Each row is a point. Two turns around zero, p and q, are shown by what they do to some points. Write where each new point lands after one turn and then the other. Backwards means that the second turn is done in reverse. Each puzzle has new turns, and all numbers are rounded.
In the rows, 128 means zero.

Turn p:
[142 128] -> [141 123]
[123 124] -> [122 126]
[135 108] -> [127 107]
[126 192] -> [149 188]
[115  87] -> [101  95]
Turn q:
[110 130] -> [114 140]
[156 149] -> [163 130]
[97 85] -> [ 78 110]
[149 148] -> [157 133]
Where do these land?
q, then p: [106 102] -> [ 94 131]
q, then p: [150 117] -> [131 104]
p, then q: [147 140] -> [149 119]
q, then p: [160 128] -> [146 102]
p, then q: [ 77 153] -> [120 184]

Turn p:
[136 112 108 171] -> [172 115 107 126]
[ 80 107 159 114] -> [ 80 104 102 146]
[139 113 150  87] -> [ 95 110 160 121]
[117 100  95 110] -> [120 113 112  86]
[137 184 149 112] -> [113 175 157 153]
[161 142 110 164] -> [180 141 135 130]
[125 136 125 139] -> [136 136 121 133]
Turn q:
[131 116 164 127] -> [134 120 132  92]
[136 130 100 166] -> [126 100 143 164]
[142 180 104  90] -> [163 173 102 160]
[ 93 110  97 137] -> [ 83 133 141 148]
[111 129 128 142] -> [119 128 148 130]
[155 102 174 107] -> [141 112 102  74]
Where do these land?
p, then q: [137 151 138 164] -> [157 100 137 146]
p, then q: [132  88 149 136] -> [ 97  98 121 113]
p, then q backwards: [ 79 163 101  88] -> [ 87 101 125  68]
p, then q: [132 137 147 112] -> [128 132 151 115]
p, then q backwards: [160 102 105 140] -> [152 136 166 145]

Turn p:
[131 136 113 129 147  78  85 162] -> [125 109  87 119 178 121 123 165]
[110 144 108  93 164 123 102 161] -> [130 117 102 129 137 166 120 182]
[179 205 158 151 127 157 134 132] -> [190 198 119 130 135 120 171 122]
[114 102 135 133 114 155 171 152] -> [133 105 147 170  91 122 134 117]
[129 106 136 120 116 119 170  93] -> [116 107 159 110 109 127 144  92]
[128  91 125 101  89 152 134 116] -> [116 115 125 120  75 120 103 104]
[ 89 154 104 120 132 100  84 144] -> [ 89 135  86 131 157 148 124 162]
[142  97 113 161 132 134 148  88] -> [129 122 168 126 143 124 106  81]
[131 117 160 142 133 134 124 106] -> [125 143 159 116 126 104 126 129]
Turn q:
[160  92 128 101 128  75  89 127] -> [183  78 128 117 100  99 137 129]
[123 170 149 148 107 133 166 121] -> [107 180 121 160 118 125 116 123]
[162 119 157 119  98 147 167 134] -> [161 168 148 158 140 126 119 156]
[137 102  87 117 130 124  91  92] -> [162  97 108  92 121 159 140 111]
[ 79 136 140 133 139 139  87 138] -> [ 81 106 147  97 111 133 109 124]
[137 119 104 120  99 124 170 140] -> [141 144 124 161 131 143 165 150]
[ 74 129 140 138 185 131 108 116] -> [ 80 100 149 103 142 123 116  79]
[154 142 149 173 109 145 172 157] -> [118 160 113 184 151 123 100 159]
[126 143 100 103 158 134 101 126] -> [120 119 114  79 137 119 148 121]
Where do these land?
q, then p: [138 161 117 131 118 127 148  84] -> [132 163 115 119 136 160 137  95]
q, then p: [133 134 130 142 162 115 158 102] -> [120 142 155 108 162 145 127 109]
p, then q: [119 178 123 141 167 120 112  96] -> [ 93 164 135 101 165  98 129 122]
p, then q backwards: [123 125 110 165 163 163 119 105] -> [126 110 169 140 123 166 156 111]
q, then p: [ 94  92 133 100  93 115 119 152] -> [133 116 139 151  85  79 143 129]
q, then p: [130 132 167 103 105  91 143 136] -> [124 132 114 124 140  81 165 109]
q, then p: [122 169 129 157 122  91 161 130] -> [ 93 141 121 152 166 135 140  91]
p, then q backwards: [137  63 144 130 103 179  77 172] -> [170 149 198 167 100  94  92 153]
p, then q: [160  91  95 120 129 142  98 146] -> [157  87 105  90 119 134 117 144]
q, then p backwards: [124 135 131  91 117 138 145 158] -> [113 145 173 132 146 125 127 126]
